Rows are points. To make a cloud, some directions were put in groups of two or more. Within a group, all points are equally far from the middle, so they leave a hole (a ring in 2 directions, a hollow ball in 3). The other directions are filled evenly. Then the cloud was stretched, turned, moved and blurred a little. Count the holes, and give their numbers of directions, smallest first.
In the rows, zero is written as 128.

Cloud (22 x 3)
[[197 174 124]
 [106 138 177]
 [155 191  86]
 [210 126  76]
 [ 96  93 131]
 [198 175  84]
 [111 179  87]
 [ 79 177 139]
 [198 133 138]
 [189 108 132]
 [ 97 190 134]
 [ 74 173 142]
 [ 92 167  90]
 [ 86 174 106]
 [ 89 131 173]
 [ 77 118 159]
 [111  94 148]
 [146 193 146]
 [117  92 144]
 [216 128 104]
 [212 132 118]
 [157  94 137]]
Holes: 1 (3)

Cloud (56 x 6)
[[113 132  83 127 122  90]
 [108 138 128 125  83 167]
 [117  98 127 131 162 161]
 [140  77 129 166 116  64]
 [129 155 190 197 140 112]
 [102  73 155 166 153 111]
 [184 151 115 181  88 171]
 [189 174 164 147 120 163]
 [136  89 122 158 135  56]
 [182 141 129 154 108  70]
 [149 142 224 149 131 102]
 [202 156 145 170 127 160]
 [177  87 185 177 138 139]
 [151  68 171 178 152 108]
 [156 152 198 176 139  90]
 [138  49 112 142 145 139]
 [110 133 122 133 152 169]
 [185 126 175 130  97 143]
 [159 212 186 116 110 168]
 [ 96 158 197 125 136 174]
 [ 83 128 111 151 128  81]
 [149  85 158 176 161 170]
 [115 129  95  94 144 112]
 [177 179 152 167 143 139]
 [ 99 127 107 111 119 157]
 [174 144 143 127 160  82]
 [ 91 164 157 111  84 171]
 [ 88 222 175 141 117 110]
 [102 102 148  89 145 136]
 [110 137 210 117 155  77]
 [ 96 109 143 194  92 161]
 [192 183 161 128 128 102]
 [ 79 128 186 154 144 128]
 [153 135 173  63 118 121]
 [110 129  85 116 142 105]
 [136 249 179 115  98 125]
 [148 100 195 131 131  98]
 [142 167 144 100  72 152]
 [132 135 210  88 155 136]
 [117 101 129 179  73  96]
 [146 113 118 176  85  68]
 [ 81  79 131 171 126 111]
 [173 143 190 178 106  85]
 [131  97 158 104 162 140]
 [ 85  89 128 204 118 127]
 [131 161 145 129  73 172]
 [ 77 145 122 142 112  80]
 [ 97 160 193 185 117 132]
 [145 144 222 122 125  82]
 [144 127 207 154 145 156]
 [126 102  69 178 152 150]
 [ 79 158 161 146  73 103]
 [166 126 188 209  84 144]
 [141 128 216 110 146 131]
 [176 207 181 115 137 121]
 [151 139 203 200 102 146]]
Holes: 2 (2, 3)

Cloud (89 x 8)
[[149 141 184 119 128 169 117 100]
 [111 164  84 143 170 155 148 121]
 [108 125 164  91 129 172  80 139]
 [ 73  93 118 152 184  97 120 187]
 [ 75 128 163  97  72 139 132 125]
 [ 96 131 153 147  73 104 142  69]
 [152  99 159 171  72  98 144 135]
 [141 122 128 108  90  95  91  98]
 [ 84 125 103  85 169 130 148 123]
 [118  65 200 123 116 148  49 145]
 [138 107 104 160 167 165 103 111]
 [135 179 157 151  58 136 181  91]
 [148  95 130 141  76  79 102 140]
 [131 156 131 148  86 123 215 119]
 [ 93  82 161 128 157 191  59 126]
 [108 147 115 144  50 129 142 139]
 [138 131 117 120  66 120 185 164]
 [164  61 124  67 114 126  96 133]
 [108 124 190 122  91 102 137 169]
 [112 170 184 176 136 103  92 110]
 [163  76 116 151 128 138 116 110]
 [189 100  95 148 115 170 120 127]
 [159 111 103  86  58 133  86 143]
 [100 135  86 128 143 179 127 106]
 [ 96 129 169 121  73  90  75 145]
 [117  74 135 112 167  99 104 175]
 [141  89 108 168  93  82 152 173]
 [174 104 124 101 131 166 128 116]
 [ 75 120 124  77 110 169 104 111]
 [141  95 170 141 172 133 104 160]
 [110  92 206 121 142 131  69 104]
 [173  91 155 165  94 147  87 110]
 [112  47 131  73  72 134 109 148]
 [113 103 130 166 126 150 187 131]
 [ 94  66 142 114 131 116  41 147]
 [132 164 157 138 111 109  92 117]
 [106 100 113 100 157 203 104 111]
 [145 117 151 100  14  96  99  99]
 [131 101  78 164  85  91 159 128]
 [110 117 186 177  91  99  83 165]
 [112 162 155 150  27 119 137 127]
 [ 69  96 107  91  82  96 136 135]
 [128 105 107 196 125 122 200 157]
 [111 109 101 128  92 196 128 104]
 [112  64 123  51 106 142  95 157]
 [166  71 146  96  64 110 107 111]
 [124  79 180 105 136 185  55 141]
 [156 129 118 161 143 156 202 128]
 [104 100  72 106 148 182 163 139]
 [124 153  59 158 105 142 179 121]
 [ 91 111 133 132 150 177 158 145]
 [ 78 146 138 103 122 171 100  92]
 [148 119 137 121  51  96  77 114]
 [159  44 150 104 102 147  65 152]
 [165 144 161 112  73 119 134 122]
 [ 98  89 146  47  97 119  71 132]
 [135 121 149 121 153 173  91 166]
 [184  92 150 133 112 173  86 133]
 [151 132 196  99  55 120 100 118]
 [ 78 179 118 139 155 132 158 114]
 [128  72  99  90  76 167 139 154]
 [106 155 170 152 183 180 117 154]
 [119 139 168 203 156 158 114 100]
 [192 124  88 159 138 164 162 149]
 [151 141 150 131 136 153 121 181]
 [ 95  77 157 137  71  96  96 149]
 [ 74 159 102 125 166 139 135 156]
 [152 152 124 123  73 109 129  98]
 [164 125 151  84  42 141  73  97]
 [139 150 159 170  96 113  96  90]
 [128 154 141 209  64 118 151 140]
 [158 111 114 106  69  91 152 113]
 [ 88 128 126 160  70 142 112 133]
 [159  92 117 118  53 176 153 115]
 [ 96 179 129 135 164 133 133 118]
 [ 92 141 149 132  45 111 145  70]
 [ 98 113  74 134 123 175 118 105]
 [166 135 151 104  27 139  85 101]
 [107 113 163 113   7 111  64 111]
 [ 98 121 160 124 163 151 140 180]
 [108 152  91 143 174 148 117 121]
 [110 133 140 101 148 166  95 155]
 [107 126 160 128  58  74 111 151]
 [148  90 138 111 134 166  95 179]
 [136 132 166 142  29  94 113  77]
 [ 70 108 121 158 211 105 135 158]
 [ 73  73 145 113 134 105  62 145]
 [151  78 128  77  43 129 128 143]
 [147  66 126  69  87  95  94 142]]
Holes: 2 (3, 3)

Cloud (94 x 9)
[[177  69 113 163 140 163  79  49 114]
 [179 162  82 156 119 118 121 179 126]
 [147 164  98  74  83 105 129 123 156]
 [128 145 190 136 131 144 117 164  30]
 [125 139 211 164 135 155 143 221  72]
 [147  98 108  94  93 107  87  57 103]
 [111 138 137 192 116 108  41  99  93]
 [120 156  88 123 142  80  90 156 107]
 [162 177 169 121  61 129 178  96  93]
 [241  88  53  95  83 163 126  86 116]
 [161 124  62 132  67 155 142 123 160]
 [123 170  82  99  89  90 156 141  84]
 [164 164 102 119 159 112  88 141  65]
 [147 111  89 162 148 196  47 119  85]
 [173 162 116 123 192 137  74  90  82]
 [187  79 129 162 213 201  95 147 146]
 [147 107 180 139  86 186 167 173  91]
 [131  97 170 145 126  93  80 128  98]
 [189 167  66  85 145 157 107 162 102]
 [170  79 110 157 140 142 102 199  91]
 [211 166 169 165  71 137 152 106  78]
 [150 179  48 130 125 128 156 111  70]
 [150 151 139 133 159  90 115 181 180]
 [159  83 158 123  81 175 141 156 141]
 [181 130 186 165 183 193 101  90 122]
 [ 98 179 155 116 223  86 141 147  99]
 [199 119 121 179 119 229  96 115  83]
 [141  98 125 117  56 122  72  90  88]
 [ 87 171 159 101 117 158 138  98 130]
 [166 140  70 196  80 142 152  39 132]
 [154  98 140 120  71 159 111  83 165]
 [149 140 102 151 212  89  86 100 142]
 [156 158 101 140 130 121 232 150  68]
 [196 126 119 118 148 163 163  54  73]
 [201  92 119 175 171 114 111  85  93]
 [171 122 154 172  89 203 148 144  54]
 [104 125 151 155 199 136  87 142 186]
 [110 149  45 132  97  95 117  95  85]
 [151 184 177 145 135 178 105 153 136]
 [184 141 106 114 244 165 136 153 124]
 [165  87 175 132 153 142  60 125 170]
 [186 109 138  94 168 151 144  83  58]
 [ 85 109 170 124 111 148 139 121  54]
 [167 129 127 137  88  93 107 119  33]
 [144 135 102 139 114 146  87 184 173]
 [141 154  64 128 132 213 109 145 108]
 [102 137 116 123 156 170 141 224 122]
 [159 173 141 152 173  89 145 161 168]
 [182 184  75 217 160 122 122  77 111]
 [182 179 105 170 103 114 117 167 105]
 [135 126  89 164 172 173  29  59 163]
 [119 127  51 109  45 160  99 119 128]
 [181 198 104 175  82 123 108 146  81]
 [195 111 174 115 161  99 158  91 129]
 [101 168 148 130 152 163  60 121  98]
 [225 109 147  96 154 130 136  66 134]
 [214 140 164 158 145 166 153  69  82]
 [180 118 116 112 142 193 140  43  74]
 [180 164 212 127 166 132 145 192 120]
 [144 175 109  65 144 120 110  55 147]
 [176  81 145  81  80 120  94 164 125]
 [113 160 110 182 126 129  84  87 180]
 [155 125 155 159 132 194 123  20  82]
 [134 185 105 202 117 108 103  79 164]
 [147  82 136 150 158 186 188 140  68]
 [208 163 166 186 118 117 111  88 117]
 [128  90 126 153  95 113  86  92  62]
 [130 145 119 202 218 183 146 140 121]
 [141 107  88 201  99 173 119   7 111]
 [118 119 152 135 153 172 143  47  88]
 [205 105 116 124  91 237 136  90  98]
 [ 48 151 128 135 118 144 139 124  83]
 [135 171  94 222 163 206 108  68 121]
 [171 131  71 120 228 105 128 113 160]
 [199 133 151  74 143 138 169  79 149]
 [120 112 173 167 123  69 103 142  68]
 [122 106 136 161  84 178  92  99  34]
 [162 171 137 159 107 162 103 136  22]
 [113 135 139 137 142 154  40 124 167]
 [205 138 117 123 111 129  81 171 160]
 [220 120 115 112 214 140 115 146  88]
 [182 103 154 137  81 108 161 170 110]
 [162 199 142 116 143 172 114 112 163]
 [128 138  97  69 152  85 143  94 101]
 [127 138 135 172 220 160 133 173  63]
 [181  98 113 181  50 176 106 132  87]
 [120 163 157 100 183 170 135 125 180]
 [189 129 139  71  60 119 101  70 136]
 [179  99 153 146 165 198 161  88  89]
 [155 121 120 128 139  90 142  46  82]
 [164 124  78 128 220 107 122 109 182]
 [133 172  78  60 132 114 119 126  98]
 [170  90 189 148 137 190 108 102 148]
 [212 131 152  93  73 209 144 125  97]]
Holes: 3 (2, 2, 3)
